Each point is reached from the start by the listed moves, each made 0, 1 or 2 times, or once backwards (-1), plus a little noise. Say if it took an odd or an even number of moves. Then give how often each move was made.

Moves:
(1): [ 12 -56]
(2): [34 11]
Start: [-28   0]
Points:
[-52 -68] -> even (1, -1)
[39 23] -> even (0, 2)
[ 4 10] -> odd (0, 1)
[ 63 -87] -> even (2, 2)

Moves:
(1): [ 22  -3  12  24   3  16 -10  -5 -13   7]
(2): [  4  17  -6  11 -11  -3   1  22  -8  -7]
(3): [-2 -2 17  4 -1  8 -2  0 10  5]
(4): [ 1 -5  3  9  1 17  9 -7  0  0]
(5): [-1 -5 -9  1 18  5  2 15  9 -3]
(6): [  0  -1  -7 -13  -4  17 -14  10  -2  -5]
(7): [ 17   6   2  -9   0 -12  22  -7  13  14]
(8): [  7  -9  -3   1 -14 -11   1  11  -2  -7]
Start: [  6 -19   1   3   1   5  -3   1  -1   2]
Points:
[-21 -42  10  13  42 121 -35  32  20 -10] -> even (0, 0, 2, 2, 2, 2, -1, -1)
[ 37 -14  25   5   9  79 -13 -11   5  26] -> odd (1, 0, 1, 1, 0, 2, 1, -1)
[ 19 -23 -13 -70 -11 -42  29  -3  41  17] -> odd (-1, -1, 0, -1, 0, 1, 2, 1)
[ 25 -15  43  42  -3  61 -74 -13 -38  12] -> even (2, 0, 1, -1, -1, 1, -1, -1)
[ 15 -29  -1 -45   5  19  56 -35  44  23] -> odd (-1, -1, 0, 2, 0, 1, 2, 0)

Moves:
(1): [ 27  -6   9   6  -1   2  18  -1   9 -13  10   5 -13]
(2): [ -5  38   9   0  -6 -12  15   6   3 -16  -5   7  -2]
(3): [ -2   2  14   9   4  -5  -2   4   8  -4   2 -13   5]
(4): [-5  2  2 23  5 16  9 -7 -4  5 -5  7 -2]
(5): [  3   5  -3  -8  16   6   6  -6 -18   1  15 -19 -15]
(6): [-12  14  -6 -16  -3  28  -4 -14  20  -6  16  -5   8]
(7): [-15  -3 -10  -4   0  -7  17  11  -2  -2  19   1   0]
(8): [  9   6 -13 -10   1  14  -8  27  16  -2   6  -2 -14]
(9): [  3  -5 -15   4   7 -10  -1  -9  14 -10  -8  -5  -1]
(10): [  5  -4  -9 -16   3   3  17   2   9  14  -8  -7   5]
(11): [  9   5  -6   7  -1 -11   0  -8   9  14  12   2  -2]
(12): [-1 -3  5 -1 20 12 -8  0 -3  3 -7 24 12]
Start: [ 13  -1   9  13  -3 -10  -2  29   3  13  -2   3  16]
Points:
[  8  19 -19 -25 -22 -46  16  80  53  69  44 -64  22] -> even (-1, 0, 2, -1, 0, 0, 1, 1, -1, 2, 2, -1)
[ 36 -45   4  62  62   0  13  68 -21  25  57  40 -13] -> odd (1, -1, 1, 1, 1, -1, 2, 1, 0, -1, 1, 2)
[  3 -10  -1  25  -2 -77 -46  77  26 -34 -24 -59   2] -> odd (-1, 0, 2, -1, 0, -1, 0, 1, 2, -1, -1, -1)
[ 54  59   6 -46   5 -35 121  98  53 -34  58 -26 -22] -> even (2, 2, 1, -1, 1, 0, 2, 1, 0, 2, 0, 0)
[113 -38 -16  63  14 -22  21 -36  48  17  25 -39 -44] -> odd (2, -1, 0, 1, 1, 0, -1, 0, 2, 0, 2, -1)
[ 38  76  27   0  -5 -26 107  -2  29 -22  56  -3  -1] -> even (2, 2, 0, 0, 1, 1, 1, -1, 0, 1, 1, 0)
[ 16 -13 -40   6  13  27 -34  26  33  36  65  38  12] -> odd (0, -1, -1, 0, 0, 1, 1, 1, 0, -1, 2, 1)
[ 17  30 -80 -87  11  48 -39  36 119  13 -13 -45  25] -> odd (-1, 0, 0, -1, 0, 2, -1, 2, 2, 2, 0, 0)

Moves:
(1): [ 6  4 -6 -2 -4  1 -3  1  2 -4 -3 -9 -2 -8  1  7 -1  3  4 -2 -4  3]
(2): [ -6   6  10   0  24   4  -6  -7   4  15   7   6  12   4   0 -15 -24  -3
   4   6   5  -7]
(3): [ 1  3 10  1 -1 -6  5  6  3 -2  0 12  9  7  1  4  3  2 10  2 -6  9]
(4): [  1   4  -2  16   3  -8  -8  13  -5   0  -2  -1   7   6 -10   4  -8  -3
 -10 -11  -6  -8]
(5): [  7 -13 -10 -14  -3 -11  -8  -2  -7 -18  -5  -1  10   5   5   2  -8   3
  -7   9   0   0]
(6): [-5  2 -2 -9 -5  3 -3 -9 -1 -9 -2  9  9 -1 -1 -5  6 -5  3  8 -6  1]
(7): [  1  -2  -2   4   6   8   8 -10   6   7   5   6   4  12   6   9   4  -3
  -3  -5 -11  -4]
(8): [ 13   2  12   0   6   5   1   2  -2 -10  -2   6  -2  -7  -4   1  -6  -8
  -2 -10  -3  -4]
(9): [ -6  -9 -12   8  -4  11 -23  -2   6  -1   8  12  -3  -4   5   0  -8  -5
   1  -8   2  -6]
(10): [  4   0  -8  11  16  -2   4 -11   5  16  -2   8   9  -2  -3   3   7 -12
  -5  -2   3  -3]
(11): [  2   4   2 -12   4   0  -7  -4  -4   6   2  -2  -8   6  10  -1   7  10
  -1  -8  -5  -2]
(12): [ -2   2  -1   9  11  -5   4   5  -4  -2  -4  -2  12 -13   3   0   0  15
   6   4 -10  -3]
(13): [ -1  -3   0  -1   6  -6  12   1  16  -4   9  -8   0   2  -4 -17   3   0
   0  -2   0   7]
(14): [-2  5 -7  4 -6 -5  0  1  2 -1  0  9 -3  6  2  1 -3  1 -5  7  4 -3]
(15): [ 1 10  0  4 -3 -3  4 14 -9  1  4 -9  1  5 14 -2  3 -9 12  4 -8  6]
(16): [  3   4 -12   5   3  10   5   5  -5  -3   7   3  -7   7   1  -5  -4   1
   3   0  -5  17]
(17): [ -5  -9  -9   2  -4 -17  -8 -10   1  -6  -3 -10  -4  -4  -1  -5   0   0
  11  -1  -5   2]
(18): [  0  -9   2   8   4  10  -1  -2  14  -5  -6   4  -5   5  -6   1   4   8
  -9   8 -13   9]
(19): [ -3  -6   4  -7  -5  -2  -2   1   7  12  -7   6  -2   4  -1 -10  -2   8
   3  -4 -10  -8]
(20): [  4   1  -6  -1  -2   3   1  -2   0  12   1  -1  -4   2 -12  -2  12  13
   5  16   7 -14]
Start: [ -7 -12  -1   8   6  -6   3  -2   4  -2   8  11  12  -5   8 -22   0  -4
   5 -12  11  -8]
Points:
[-10 -55 -14  35  91   6 -59 -18  20  -1  25  40  46 -34 -25 -93 -85  18
   5 -35  -7 -68] -> odd (-1, 2, -1, 1, 1, 0, 0, 2, 2, 0, 0, 2, 1, -1, -1, 1, 1, 0, 1, 1)
[ -5 -53  16  44  21  14 -86  16  29 -16 -24  82  35   8   0 -14 -77  21
 -35 -36 -59 -80] -> even (0, 1, 0, 2, 1, 0, 1, 2, 2, -1, 0, 1, -1, 1, 0, -1, 0, 2, 2, 0)
[ 27 -23 -31  25  71 -49 -34  16 -36   5  47 -16  39  39  32 -51 -33   1
  34 -45 -42 -60] -> odd (-1, 1, 0, 2, 2, -1, 2, 2, 1, 0, 2, 1, 1, -1, 2, 1, 2, -1, 0, 2)
[-11 -46  -1  -8  41   3 -28 -27  84 -10  16  56  46 -42  -2 -79 -79  42
  20   5  -5 -81] -> even (2, 2, 0, -1, 1, 0, 1, 2, 2, -1, -1, 2, 2, 2, -1, -1, 0, 0, 2, 1)
[ 24 -66 -54  47   5  -2 -37  31  13 -54  23  45  12  63  -6 -20  19  24
   5 -12 -69  19] -> odd (-1, -1, 2, 2, 2, 0, 1, 1, 2, 0, 1, 0, 1, -1, 1, 2, 1, 2, 0, 2)
[  56  -13   -4    1   -4 -121   -5   43  -20  -65  -30  -44   29    2
   10    7   17   42   17  -30  -48  -24] -> odd (2, -1, 2, 2, 2, -1, 0, 2, -1, 0, 2, 1, 1, 1, 1, -1, 2, 0, 0, 1)
[-10 -36 -68  68  25 -19   0  12  25  -9  35   1  15 -54  11 -46  -9 -45
  -1 -61  33  10] -> odd (0, -1, -1, 0, 0, -1, -1, 0, 2, 2, -1, 1, 2, 0, 0, 1, 0, -1, 0, -1)
[  7 -58 -83 112  73  13 -35 -12  -2 -23  12  98  93  20  -4  33 -38 -15
 -40 -18 -38 -10] -> odd (-1, 0, 1, 2, 2, 0, 2, 0, 2, 2, -1, 2, -1, 0, -1, 2, 0, 1, -1, 0)
